Every row gives one point. Examples show where two turns around zero, p and q, send a point. Write where each new point lands after one turn and then the other. Backwards means that the second turn is done in reverse. Each puzzle has new turns, and all numbers are rounded.

Turn p:
[ 17  47 -22] -> [ 39  31 -23]
[ -7 -37  -5] -> [-24 -29  -3]
[-32   6  -7] -> [-25  20 -10]
[ 21 -16  33] -> [  9 -21  36]
Turn q:
[15 31 23] -> [ 0 41 -6]
[-26  -6   9] -> [-27  -8   4]
[-29 -21 -41] -> [ -6 -52 -16]
[41 -3  9] -> [33 20 17]
Where do these land?
p, then q: [ -4  14 -16] -> [ 10  -1 -19]
q, then p: [-18   4  16] -> [-18  17   0]
q, then p: [-23  20  -3] -> [-16  10 -24]
q, then p: [  3 -60  15] -> [-15 -20  57]
q, then p backwards: [-21   5 -19] -> [ -3 -19 -21]
q, then p: [62 17  7] -> [63 11  8]

Turn p:
[-10   3  10 -20  45   4] -> [ -6   0 -27 -40  -4  16]
[ 27   0  -9  19 -22 -33] -> [ 15  30  32  15  10 -18]
[ -4  15   9 -51  14  43] -> [-20 -26 -14 -17 -44  38]
[ 18  37 -21  49 -30 -35] -> [-10  35  49  30  45  -6]
[  4 -14  33  -4  15  26] -> [ 21 -34  -6 -21  -6  11]
[ 13 -18 -33  11 -19 -18] -> [ 14  30   0  32   0 -16]
[-10 -10 -21  39 -13  -3] -> [  6   4  -6  33  32 -12]
[-38 -12  33 -44  10  15] -> [-20 -39 -26 -33 -32 -13]
Turn q:
[ 15 -36  42  15 -25 -17] -> [-47  11  22  39   5   6]
[ 19 -31  12  12 -48 -27] -> [-33   9  32  41 -26 -12]
[-12  12  -8  -9   1 -30] -> [ -8  -1 -17 -10 -12 -27]
[-35 -13   6  -2 -34  -8] -> [-28 -19  -7   8 -36  11]
[ 43 -25  -5 -27  13  46] -> [ 26 -19  54  -5  37  14]
[ 26  47   6 -10  29  23] -> [ 25  31   4 -44  29   5]
[-21  15 -15  -4  22  15] -> [ 21 -12 -23 -20   4   8]
[-40  11  -4  15  18 -41] -> [-13  -1 -57   4 -10 -22]
[  4  21 -35  11  25  39] -> [ 58   1  -8 -14   9  17]
Where do these land?
q, then p: [ -3 -27  -8  19 -37  59] -> [ 36 -59  16  22   2  22]
p, then q: [ 19 -46   9  34 -22  27] -> [ 12  25  27  50  28 -14]
q, then p backwards: [ 10  21   0 -16  41  -7] -> [-13 -12  15  24  28 -26]
p, then q: [-22  41  21 -11  23 -25] -> [-21 -37 -19 -41   3   0]
q, then p: [-16   1  10 -44  12 -22] -> [-10  12 -31 -14 -21 -33]
p, then q: [-11 -32 -38  30 -16  26] -> [ 41  23 -15  45   3  -4]
p, then q: [ 21  20  -4 -14 -12 -13] -> [-21  16  -1 -16  -8  18]
p, then q: [  3  23   9   0  12 -45] -> [-22   2 -15 -43   8 -11]
